Every row gives one point. Any point is a mix of the corners, with weights that add up to 1. It lies inside the corners' shape when no weight is negative. Say inside or outside, and name the corners with a negative weight.

Corners:
(1): [ 2.38  1.56 -0.02]
(2): [-0.91 -1.38 -1.59]
(3): [-0.71 -2.78 -1.17]
(4): [-2.71  3.16  3.26]
Points:
[ 1.76 -1.68 -2.10] => outside (4)
[-0.56 -0.93 -1.22] => inside
[-1.25  0.56  0.67] => inside
[0.04 1.39 1.20] => outside (2)
[-2.07 -0.55  0.32] => outside (1)
[ 0.80 -0.82 -1.19] => outside (4)
[0.89 1.68 0.69] => inside

Corners:
(1): [ 3.35  0.75  0.93  0.06  0.46 -2.36 -0.62 -0.22  2.13]
(2): [ 3.92  0.72 -0.24 -1.66 -0.31 -1.32  2.79 -0.87  1.47]
(3): [-3.47 -0.25  5.33 -5.59 -3.29 -2.03 -0.22 -1.40 -1.01]
(4): [-3.14  1.23  0.71 -3.07  0.19 -1.32 -0.66  2.71  0.33]
(5): [ 1.08  1.34 -3.09  0.80  0.30 -0.60 -1.03 -2.28  1.55]
(6): [ 3.62  4.05 -0.34  0.80  0.67  0.55  0.33 -0.03  1.31]
(7): [ 0.17  0.07 -1.79  0.85 -2.76 -0.28 -2.51  1.36 -0.16]
(8): [-3.49 -0.90  2.84  1.43 -0.83 -1.52  1.17  1.85 -0.11]
(9): [ 2.94  0.36 -0.76 -0.39 -1.73  0.70  1.11 -0.85  4.00]
(10): [-0.87 -1.88  1.79 -0.42  0.85 -0.04 -0.02  1.92 -0.83]
Points:
[-3.49 -1.09  1.52 -1.67 -0.64 -1.11 -0.56  1.20 -1.57] => outside (1, 6, 9)
[ 1.57  1.40 -1.13 -0.07 -0.05 -0.58  0.03 -0.89  1.32] => inside
[ 2.13  0.96 -0.08 -0.82 -1.14 -0.51 -0.14 -0.83  1.37] => outside (4, 8)
[ 2.22  1.71 -1.35  0.32 -0.05  0.21  0.75  0.41  1.39] => outside (1, 3)
[ 0.75  0.68 -0.87  0.59 -0.13 -0.73 -0.27  0.34  1.05] => outside (3)
[-0.65  0.46  0.07 -0.73 -0.44 -0.76 -0.33  0.78  0.74] => inside
[ 1.44  2.10  0.24  0.13 -0.03 -0.25  0.21  0.16  1.02] => inside
[-0.82  0.14  0.68 -0.25 -0.66 -0.98 -0.04 -0.08  0.51] => inside

Corners:
(1): [-0.63  0.25  1.99  0.13 -1.45 -1.01 -1.60  0.25  1.17  3.04  2.05  0.91
  2.02 -1.37 -0.97  1.98 -3.01 -0.10]
(2): [-0.25 -1.85 -1.09  1.76  0.19 -0.83  0.33  2.36 -0.13  2.63  1.98 -0.59
 -0.18  1.76 -1.50  1.28 -0.39  1.86]
(3): [ 3.70  3.26 -1.70  0.64 -0.85  0.43  1.84 -5.42 -3.48 -2.40  1.35 -0.62
  1.34 -3.47  0.53  0.16 -1.05 -2.42]
(4): [ 2.57 -1.90  0.63 -0.44 -0.71 -1.43 -1.50 -0.57  1.61  0.95 -1.81 -2.07
  1.65 -0.41 -1.09 -1.77 -0.77  0.91]
(5): [ 4.44  2.76 -0.90  0.94  2.08  1.23  3.32 -1.97 -1.77 -0.67 -0.65  2.88
  0.65 -0.33  0.01 -1.16 -1.01 -0.88]
(6): [-0.97 -0.30  2.37  0.70  1.43 -3.62 -2.33 -0.72  0.32 -0.61  0.98 -0.55
 -2.05  1.16  1.36 -1.80 -0.65  0.88]
(7): [-3.87 -1.64  0.17 -0.42  0.52 -0.75 -0.02 -0.54  1.58  0.30 -1.17  0.39
 -3.61 -1.37  1.70 -0.58 -2.98 -0.85]
(8): [-0.20  1.95 -1.22  0.50 -2.89  0.01 -0.20 -1.76  1.75 -1.11  0.69 -0.35
 -1.39 -0.08 -0.10  0.00  0.79  2.46]
(9): [-0.50 -2.15  1.14  1.29 -0.24  1.21  0.76  0.13 -0.64 -1.93 -1.36 -1.70
 -0.46  2.70  3.05 -2.23  0.60 -0.06]
(10): [ 1.40  1.41  1.32 -0.36  0.98  1.06  0.52 -0.63 -0.66 -0.76  0.04 -3.27
  0.53 -1.32  0.43  0.10 -0.45  2.34]
(11): [ 1.18  0.50 -0.09  2.11  1.92 -0.36 -3.15 -2.00 -0.11 -0.31  0.72 -0.12
  1.28  0.41  0.20 -0.13 -0.20  1.82]
(12): [ 4.24  1.34  0.44 -0.48  2.67  1.91  3.59 -4.28  1.03  2.21  2.19  0.07
  0.75 -0.27 -0.50 -2.47 -1.66  0.08]
(13): [ 0.92  2.86 -0.59  0.01  2.65  0.21  1.69 -1.97  0.44 -1.70  1.45 -2.60
  3.48 -1.99  2.22 -4.87 -0.94 -0.32]
(14): [-3.31 -0.12  0.88  1.48 -1.46 -2.55  0.28 -1.47  1.41  1.91 -2.35 -0.83
  0.30  1.32 -1.94  1.60 -0.67  0.82]
(15): [ 5.01  1.74  1.53  3.93  2.65  2.10  2.67 -1.35  1.38 -1.38  1.57 -1.15
  1.10 -1.82  0.20 -1.97 -2.35 -1.55]
(16): [-3.07  1.31  1.57  0.11  0.10  0.69 -1.98  0.47  0.40  0.83  1.36  0.12
 -0.78  1.34 -4.58  0.88  1.33 -0.36]
(17): [-1.25 -0.32  2.05 -0.51  1.11 -1.27 -1.15 -0.20  3.23  0.11 -0.14 -1.52
 -0.50  0.26  3.15  0.86  0.41 -2.16]
(18): [ 1.76  1.36  1.51  1.42  1.12  1.62  1.98 -2.60 -0.57  0.22  1.14  0.72
 -1.28 -4.99  1.07 -4.74  1.51 -1.36]
(19): [-1.77 -3.10  1.30  0.44  0.25 -3.38  1.56 -1.03  3.98 -3.35  1.12  1.37
  0.80 -3.12  2.82 -1.20 -1.07 -0.42]
Points:
[ 0.51  0.25  0.77  0.69  0.58  0.24  0.65 -1.18  0.53  0.40  0.34 -0.39
  0.85 -0.79  0.07 -0.56 -0.83 -0.28] => outside (6, 8)
[ 0.01  0.07  0.62  0.53  0.41 -0.60  0.12 -1.01  0.78 -0.36  0.34 -0.64
  0.29 -0.20  0.22 -0.33 -0.76  0.30] => outside (18)
[ 0.95  0.38  0.31  0.56 -0.11  0.47  1.31 -1.14  0.18 -0.31  0.37 -0.61
  0.47 -0.99 -0.43 -1.03 -0.63  0.22] => outside (6, 11, 17)
[ 1.14  0.42  0.65  1.20  0.78  0.07  1.02 -1.51  0.74 -0.43  0.67 -0.01
  0.17 -1.22  0.51 -1.43 -0.83 -0.65] => outside (10)
[ 0.55  1.58  0.11 -0.39  0.95 -0.07  0.16 -2.24  0.03 -1.24  0.54  0.42
  0.09  0.36  1.17 -0.42 -0.80 -0.01] => outside (2, 4, 14, 15, 18)
[-0.55  0.31  0.78  0.69 -0.31 -0.87 -0.82 -0.36  0.66 -0.30  0.20 -0.94
  0.75  0.57 -0.31  0.53 -0.35  0.36] => outside (7, 12, 18)

Corners:
(1): [-1.48 -0.80  0.09  0.92  2.65 -0.53  0.87 -0.43 -0.71 -2.32  1.36  1.33
 -1.16 -3.21 -3.26  1.04 -0.17 -1.39  0.21  0.60]
(2): [ 3.36 -1.42 -1.59  0.61 -1.38  0.91 -0.52 -0.25  1.76 -2.20 -1.55 -0.77
  0.57  1.99 -0.16 -2.17 -2.18 -0.80 -1.28  0.93]
(3): [ 2.68 -2.39 -1.47 -1.23 -1.08  1.17  0.44  0.34  2.48  1.08 -0.25  0.94
  0.50 -0.57 -1.13 -2.02  1.20 -0.84  1.94 -1.58]
(4): [-1.16  0.64  0.31 -0.97  1.30 -0.68 -1.21  0.49  1.60 -1.56 -0.90 -1.12
  1.80 -0.44 -1.52 -0.29 -2.16  0.46  0.89 -1.97]
(5): [ 3.00  2.18  0.55  3.19 -0.56  0.23  1.28 -0.39 -1.06  0.11 -0.01  1.22
 -2.00 -2.89 -1.37 -1.31 -2.97  2.72 -2.20 -1.34]
(6): [ 0.14 -1.43 -1.25 -0.29 -0.34 -1.41  1.91  1.02  1.14 -0.14 -1.81 -0.15
 -0.98  2.00 -0.70  2.24  0.48 -2.50  0.79 -1.28]
(7): [ 4.24 -0.40 -1.70 -1.76 -2.18  2.01  0.05 -1.51  1.76 -0.28 -0.43 -2.17
  0.96  1.87 -1.36 -0.89 -2.40 -3.74  2.36 -2.72]
(8): [ 0.09  1.00  0.58 -0.43  3.69  2.94  1.63 -1.72 -0.97 -2.44  2.73 -1.10
  2.41 -2.95  0.28 -0.95 -1.91 -2.09 -1.37  0.33]
(9): [ 0.87 -0.23  1.60  2.06  1.67  1.40 -1.03 -2.17  2.23  0.24  2.57  0.06
  2.17 -2.76  0.94  2.75  0.53 -1.20  1.49  2.40]
(10): [-2.07 -1.31 -2.63 -0.65 -0.25 -1.91 -0.74 -0.82  1.52  1.01 -0.24 -1.78
 -2.94  1.32 -2.39  0.75  1.15  0.79  0.79  3.31]
(11): [ 1.95 -1.93  0.55 -0.32  0.43  1.18 -2.52  0.19  0.56  1.31 -1.72 -1.39
 -1.47 -1.07 -1.74 -0.64  0.57  1.49 -1.70 -2.71]
(12): [-0.72 -1.12  0.49  1.22  2.05  1.55 -0.08 -0.67 -0.34  1.51  0.44  1.32
  0.80 -1.58 -2.51  1.24 -2.00  1.53 -0.10  1.06]
(13): [-1.28 -0.54  1.83  0.40  1.16 -1.42  0.17  0.39 -0.48  1.18  2.13 -0.66
  2.04 -0.98  0.59  1.68  3.33 -0.54  1.01  2.71]
(14): [-2.44  1.36 -2.23  2.14 -0.49  0.70 -1.44 -3.61  0.34 -0.16  0.85 -0.52
  0.03  0.56  1.33 -1.35  2.52 -1.97  1.63 -3.20]
(15): [ 0.08 -2.49 -3.08  1.27  0.09  0.52 -0.49  1.80  0.77 -0.26  0.48  0.68
 -0.15  1.13 -1.45 -0.15 -2.29 -3.27 -1.57 -3.24]
(16): [-1.99  1.95  1.35  3.60 -2.66 -0.56  1.80 -1.11 -1.71  0.36  1.33 -1.10
 -1.83  0.35  2.86 -1.18 -2.71  2.24  1.62 -2.51]
(17): [-3.21 -2.99  1.60 -1.00  2.17 -1.32  2.66 -0.21  1.18  0.98 -0.05 -2.56
  2.15  2.80 -4.26  2.37  2.96  0.20 -3.31 -0.56]
(18): [-1.05 -2.18  0.29 -1.29  2.03 -0.80 -2.42 -2.83  2.12  0.77 -0.71  0.38
  0.00 -0.86 -0.10  2.27  0.15 -1.88 -0.47  3.18]
(19): [ 0.13 -0.70 -1.45  0.20  1.19 -1.36  0.48 -0.99 -0.46 -0.53  2.54  0.64
 -2.42  1.00 -2.83  2.10 -2.11  1.67  0.92 -1.09]
(20): [ 3.39 -1.65 -3.86 -0.78 -3.60 -0.50 -2.77 -0.93  1.04 -0.89 -1.17 -1.01
 -1.30 -1.52  2.29 -0.19 -0.41 -0.51  2.85 -1.85]
(21): [-1.77 -0.35  0.66 -0.55 -3.79  1.97  2.02  2.17  0.50  0.73 -0.24  0.07
 -1.15  1.89 -2.49  0.10  1.48  1.79 -2.70 -2.97]
Points:
[ 0.54 -0.79 -0.21 -0.11 -0.63 -0.58  0.24 -0.57  0.88  0.11  0.08 -0.25
 -0.38 -0.11 -0.90  1.06 -0.47  0.04  0.77  0.48] => outside (8, 11, 14, 15)
[-0.05 -1.07 -0.82 -0.31  0.94  0.69 -0.12 -0.23  0.80 -0.54  0.53 -0.48
  0.86 -0.21 -1.36  0.34 -0.25 -1.17  0.14 -0.56] => outside (5, 16, 18)
[ 0.39 -0.75 -1.40  0.24  0.04 -0.61 -0.14 -0.88  0.82 -0.55  0.37 -0.50
 -0.36 -0.07 -0.35  0.40 -0.18 -1.27  1.03 -0.29] => outside (11, 12, 21)
[ 1.48 -1.92 -1.20 -0.85 -1.42 -0.23 -0.88  0.78  1.50  0.82 -1.79 -0.58
 -0.56  0.41 -1.41  0.02  0.40  0.07 -0.37 -0.84] => outside (1, 8, 9, 14, 16, 19)

Corners:
(1): [-0.90  1.10 -0.15  1.26 -0.62 -2.12  0.87  1.33 -2.33 -3.24  0.47 -2.65
  0.26  1.37  1.02 -0.47 -0.38 -2.16  0.75 -0.67]
(2): [-2.57 -2.12 -1.59 -0.85 -0.26  1.58 -2.65  1.93 -1.03 -0.90 -1.79 -1.81
  3.00  0.65  0.25 -2.85  2.96  0.88  1.22 -2.98]
(3): [-0.46 -3.02  0.97  1.53  1.74 -1.23  0.58 -0.51 -0.65 -1.27 -0.43  0.01
  0.74 -1.54  3.39 -2.97  1.23 -0.86 -1.02 -1.13]
(4): [ 3.36  0.76  1.12 -3.41  1.48  0.70 -2.34 -3.90 -4.24  0.58 -1.22 -0.71
 -1.01  1.02 -1.39  2.56 -2.31 -2.73  1.15  4.98]
(5): [-0.39  3.26  0.54 -0.04  0.34  2.47 -0.36 -0.96 -1.71  0.31 -1.35 -1.96
  0.12  2.04  0.10  2.13 -1.65  1.50  0.68  5.06]
(6): [-1.88 -0.95 -0.64  1.40 -0.62  0.40 -0.27  2.97 -1.38 -1.23  1.11 -1.46
  0.00 -2.83  1.13  1.04  2.28 -0.64  1.12 -0.04]
(7): [ 0.68 -0.52 -3.91  1.34 -0.88  2.04  0.37 -1.27  3.51 -0.45  1.89 -0.59
  2.40 -1.39 -2.52 -4.02  3.57 -0.92  0.82 -1.25]
(8): [-2.06  0.99  1.78  1.24 -0.34 -0.72 -3.14 -0.72  2.33 -0.38 -1.09  0.14
 -0.72  1.86 -1.72  1.71 -2.12  0.14  2.27  1.40]
(9): [-1.71  1.21  2.09 -1.74  0.15 -5.40 -0.04  0.05 -3.00  0.78 -0.45 -1.02
 -3.09  2.78 -0.90  1.98  1.52  0.69  0.72  2.07]
(10): [ 1.06  2.33  1.61 -0.44  0.08 -1.35 -2.49 -1.69 -1.77  1.36 -3.67  1.74
 -2.43  0.32 -1.80  1.96 -2.41 -1.24 -0.75  3.85]
(11): [-0.07 -1.83 -0.67 -2.43 -1.02 -0.24  1.65  1.30 -0.07 -3.17  3.16 -1.12
  3.78 -0.19 -0.32 -2.57  0.81  0.13 -0.55 -2.97]
(12): [-0.34 -0.22 -1.34 -1.88 -0.45 -0.27 -1.15  0.64 -0.72 -1.46 -1.36  2.02
  0.25  0.03  3.07 -0.10  0.62 -0.11  0.88 -0.52]
(13): [ 2.14  0.99  0.41 -0.51  1.05  0.30 -1.93  2.98 -1.44  0.28 -0.44  1.38
 -1.29  1.16  1.70 -1.52 -0.40  0.02  1.78  1.48]
(14): [-2.43 -1.70 -2.37  0.70  0.74  0.20  0.59 -1.46 -1.60  0.50 -1.09 -0.83
 -0.15 -2.01  0.62 -2.21  0.94  0.77  0.74 -1.14]
(15): [ 1.34  1.00  1.99  0.48 -1.60 -0.02  2.74 -0.95 -1.49  1.59 -1.97  0.95
 -0.50  0.24 -1.79  2.08  0.59 -1.69  1.49  4.50]
(16): [-1.89 -1.65  0.58 -1.20 -0.60  1.46 -0.09  0.27 -2.78 -2.07  0.46 -0.87
 -1.60 -0.94  2.99 -1.21  0.66 -0.91 -1.44  0.82]
(17): [-0.84 -2.37  1.76 -0.82  2.23  0.31  0.94 -0.22  0.35 -3.14 -1.50 -0.83
  1.68 -1.86 -1.28 -2.36  1.86  0.19  1.26 -3.86]
(18): [-2.03  0.16 -0.19  1.29  0.57  0.23  0.23  0.20  3.37  1.15  1.96 -3.19
  2.67 -0.68 -0.40 -4.35  1.28 -1.85  0.23 -2.88]
(19): [-1.49  0.12 -1.27 -0.45  2.42  0.89 -1.08 -2.04 -1.26  2.49  0.04  2.48
 -2.00  1.47 -3.63  5.78  0.95  0.63  0.80 -0.13]
(20): [ 0.67 -3.11 -1.56 -1.69 -0.90 -0.76  1.45  2.98  0.76 -3.20 -0.72  0.94
 -2.48  1.44  2.60  0.86  0.19 -0.93 -2.53  0.63]
(21): [ 2.03  0.48 -2.87  2.25 -1.96  2.57  0.73 -2.26  3.66  1.06  2.68 -4.30
  2.44 -1.23 -2.14 -0.83  1.58  1.06  0.20 -4.09]
Points:
[-0.06 -0.66 -0.63 -0.52  0.16  0.76 -0.05  0.44 -0.98 -0.82  0.15 -0.43
  0.64 -0.37  0.43 -0.94  0.69 -0.42  0.30 -0.37] => outside (8, 9)
[-0.20 -1.00 -0.27  0.15  0.00  1.05 -0.04  0.24 -0.16 -0.48 -0.09 -0.34
  0.03 -0.76  0.08 -0.11  0.66 -0.61  0.02  0.47] => outside (1, 9, 12)
[-0.68 -0.40 -0.43 -0.40  0.18 -0.37 -0.04 -0.13 -0.84 -0.30  0.00 -0.52
  0.04  0.05 -0.19 -0.42  0.68  0.08  0.53 -0.25] => inside
[-0.36 -0.21 -0.23  0.24 -0.51 -0.27  0.63  0.61  0.16 -0.99  0.16 -0.62
  0.27 -0.20  0.51 -1.19  0.79 -0.47  0.30  0.00] => outside (2, 4, 19)
[ 0.22 -0.19 -0.37  0.36 -0.34  0.73 -0.37 -0.05  0.45 -0.77 -0.29 -1.39
  0.98 -0.15  0.06 -0.66  0.01 -0.27  0.59 -0.55] => outside (7, 9, 16, 19)
[-0.17 -0.40 -0.05 -0.06  0.50 -0.09 -0.34 -0.41 -0.05 -0.47  0.00 -0.40
 -0.26 -0.27  0.23 -0.30  0.38 -0.23  0.06  0.13] => outside (1, 2, 15)
[-0.54 -0.01 -0.25  0.25 -0.50 -0.01 -0.76  0.00 -0.51 -0.26 -0.47 -1.03
 -0.24  0.23  0.54 -0.47  0.46 -0.52  0.45  0.72] => outside (11, 17, 19)
